Each row is a point. Each copy is the shape, with its points in the same order, stretched, turned, moved and blurred by noise. Is it also mirrored, or only turned?
In the rows, 128 means zero.

Shape:
[[152 101  23]
 [118 247 139]
 [118 126 146]
 [105 123 159]
 [151 136 155]
 [108 111  76]
 [112 180  77]
 [120 111 155]
 [105 122 126]]
Copy 1, 9 rows:
[[167 195 153]
 [ 42 163 127]
 [124 116 128]
 [120 105 133]
 [120 125 105]
 [143 150 154]
 [ 93 170 161]
 [125 115 131]
 [128 119 144]]
Copy 1 is: mirrored
Copy 2, 9 rows:
[[208  17  81]
 [123 111 249]
 [118 143 115]
 [104 158 118]
 [135 169 138]
 [152  62  92]
 [149  48 170]
 [119 157  99]
 [123 117 107]]
Copy 2 is: mirrored
Copy 3:
[[136 216  56]
 [194  37 185]
 [111 142 144]
 [ 99 132 148]
 [125 143 169]
 [111 170  87]
 [164 109 110]
 [102 146 146]
 [105 143 121]]
Copy 3 is: mirrored

Shape (9 x 6):
[[ 96 156  69 147 192 140]
 [188  94 135  86 127 147]
 [100 191 114 108 162 136]
 [ 94 148  87 156 131 156]
 [177 110 151  98 163 141]
 [156 149 141 109 137  71]
 [142  98 157  79 129  85]
 [121 103 164 143 153 138]
 [119 193  87 156 152 132]]
Copy 1 (9 x 6):
[[158 139 101  88  75 192]
 [105  64  73 166 122 116]
 [117 132  86  76 122 191]
 [150 161 114 116 116 167]
 [121  60  62 129 114 118]
 [ 71  80 110  95 104 119]
 [ 90  41 119 116 135 118]
 [159  87  99 101 135 108]
 [120 166  97  93  90 167]]
Copy 1 is: mirrored
Copy 2 (9 x 6):
[[146 201 100 178 201 141]
 [142 147 161  67 135 158]
 [111 187  95 169 134 125]
 [129 138 105 144 181 109]
 [138 159 159 120 129 173]
 [161 147  93  73  92 180]
 [128 127 112  66 101 198]
 [118  98 135 160 134 161]
 [159 175  96 147 153 112]]
Copy 2 is: mirrored
Copy 3, 9 rows:
[[ 44 116 134 173 211 193]
 [137 146 172 157   7 178]
 [ 65 183 105 151 185 142]
 [110  98 111 154 187 161]
 [ 96 158 175 146  27 161]
 [132 196 210 139 120 131]
 [132 184 189 176  67 120]
 [108 123 161 129  92 114]
 [ 91 141 141 124 207 169]]
Copy 3 is: mirrored

Shape, 11 rows:
[[193  60 151 185 116 164 159 155]
 [100 138 139 199  82 161  87 148]
 [ 94 165 113 123 151  89 155 116]
 [184 107 151 176  45  71 138 161]
 [116 139  95 108 152  50  96 160]
 [205 147 175 109 152 123  64 119]
 [115 106 141 121 137 106  93  83]
 [ 87  76 166 124  58 110  65 155]
 [ 93 168 174 126  78 128 162  83]
 [102  70 195 183 114  88  95 142]
 [163 148  78 146 134 146 162  89]]
Copy 1:
[[126  65 193 129 123 160  88  92]
 [163 135 128 110 173 199  95 167]
 [100 185 123 106 104 145 116 116]
 [147 101 166 114  65 164  71 195]
 [122 177 123 182  88 105 136 144]
 [ 85 103 158 143 179  63 124 167]
 [121 123  91 138 143 120 111 113]
 [225 153  96  96 125 149 118 172]
 [140 168 111   7 128 170 107 156]
 [179 146 133 122 124 127  69 138]
 [ 58  96 135 144 136 180 122 101]]
Copy 1 is: mirrored
Copy 2, 11 rows:
[[195  92 175 104  34 149  90 122]
 [173  89 188 176 144 164 156 179]
 [104 180  94 133 161 104 122 148]
 [209 182 234  89  38 131 129  67]
 [ 73 202 118 151 127 129 118  93]
 [152 143  26 174  57 129 202 100]
 [ 90 122  89 121 121  86 174 131]
 [135 130 190 171  83  72 147 111]
 [180 146 111 156 143  55 163 164]
 [123 148 184 140  43 103 137 169]
 [150 106 102  89 157 147 130 117]]
Copy 2 is: only turned
Copy 3 (11 x 8):
[[139 131 214 130 239 193  76 221]
 [174 125 105 185 156 115  67 109]
 [115 142  96 143  74 160 141 103]
 [ 66 110 194 208 226 197 137 133]
 [ 84 171 154 146  73 113 128  98]
 [ 48 180  91 123 180 133 107  94]
 [129 162 128 126 135  91 160 127]
 [124  89 150 186 171  73 125 166]
 [127  86  56 165 155 177 164 107]
 [123 174 150 196 180 108 140 215]
 [148 150 139 108 133 169 109  81]]
Copy 3 is: only turned
Copy 4, 11 rows:
[[ 69 110  87  43 154 117 186  60]
 [221  86  80 124 178 194 149  93]
 [161 147 124 122 136 124  74 148]
 [116 120 173  24 111 148 133  77]
 [207 164 145 125  59 113  79 129]
 [152 117 144  97 109 139 212 194]
 [134 137 102 116 108 164 113 164]
 [188 177 113 125  92 209 134 107]
 [135 147 130 128 191 187 122 174]
 [163 154  77  43 109 183  96 106]
 [108  73 121 121 170 108 136 121]]
Copy 4 is: mirrored

Shape:
[[138 107 129 134 155 116 149 143 128 118 177]
 [158 130 104 119 142 106 167 107 106 140 128]
 [ 91 159 108  99 170 101 176 124 121  72  92]
 [ 83 127 104  84 132 166 102 149 159  90  96]
 [154 100 128 174 130 147 102 139 141 141 119]
 [110 146 140 101  91 159 153 126 183  99  89]
 [157 103 123 161 176 128 136 161 157 182 147]
 [117 125 111  90 103 117 111 142 179 114  99]
 [126 159 139 107 174  88 163 104 111  99 127]
 [ 94 183 124 112 153  82 141 114 122  93 121]
 [143 147 145  97 171 114 145 112 107 129 133]
 [124 129 128 132 115 142 127 178 126 151 122]
 [123 173  89 106 109 160 132 136 169  88 111]
 [ 72 162  99  98 111 165 134 105 174 112 109]
 [172 117 129 147 157 148 109 175 154 154 136]]
Copy 1:
[[139 103  96 121 134 127 119  91 122 171 146]
 [ 98 147 138 147 124 150 105 104 101 170 101]
 [127 177 131 132 140 209 164 125 117 135 102]
 [113 124 128 130 147 141 181 184 137 105 148]
 [109 121 139 139 124  92 149  98 155 138 148]
 [103 156 162 120 110 164 160 179 149 118 191]
 [131 108  84 167  72  86 121  82 118 163 114]
 [ 97 138 132 136 124 144 134 194 163 121 151]
 [109 141 120 119 119 197 140  86 123 140  91]
 [115 173 114 109 114 187 138 122 128 113 111]
 [ 92 110 115 139 110 166 134  88 108 133  84]
 [113 140 113 169 120 105 131 132 124 113 163]
 [ 85 167 128 100 107 133 167 177 130 146 169]
 [126 164 143 100 112 141 155 195 117 118 163]
 [ 93  99  91 162  84  83 146  98 136 148 131]]
Copy 1 is: mirrored
Copy 2:
[[166 141 115 132 189 158 103 137 129 148  86]
 [132 136 116 159 142 194 103  99 107 162 112]
 [ 77 115 158 137 128 189  99 118 150 191 182]
 [129 138 121  77 118  90 161 147 149 146 197]
 [154 138 129 101 131  90 161 133 132  85  96]
 [110 162 123 102 120 117 141  89 176 101 191]
 [155 149 142 109 166  90 104 110  87 126  68]
 [102 158 106 107 145  74 144 121 129 135 169]
 [ 83 152 153 151 142 200  97 128 144 186 133]
 [ 79 136 148 152 122 146  94 128 161 184 164]
 [ 97 168 140 135 125 191 110 139 119 172 118]
 [147 131 105 109 115 115 100 127 117 109 124]
 [113 133 100  86  94  95 133  84 168 146 163]
 [139 147 132 105 107  82 129  95 179 145 218]
 [132 150 117  79 134  90 130 127  99 115  65]]
Copy 2 is: mirrored
Copy 3:
[[144 154  89 104 115 121 126 146 105  97 149]
 [135 158 148 123 118 133 142 109 157 108 151]
 [ 80 151 149   7 122 137 172 145 130 111 128]
 [ 76  89 150 100 103 104 169 160 122 133  70]
 [179 151 139 152 128 143 111 171 120 129 111]
 [ 31  84 154 112 105 189 120 160 147 149  91]
 [179 173 134 156 149 122 114 145  88 111 165]
 [ 76 101 132 120 120 126 139 124 140 166  96]
 [120 167 153  33 130 141 121 120 136 103 158]
 [104 133 134  18 134 153 148  96 112 122 129]
 [132 148 173  77 132 125 102 125 140  91 150]
 [138  94 112 127 151 142 140 147 124 117 114]
 [ 64  71 153 113  74 172 150 136 114 150 105]
 [ 35  91 160 116  90 163 165 127 115 131  70]
 [173 127 139 150 139 128 104 158 103 124 159]]
Copy 3 is: mirrored
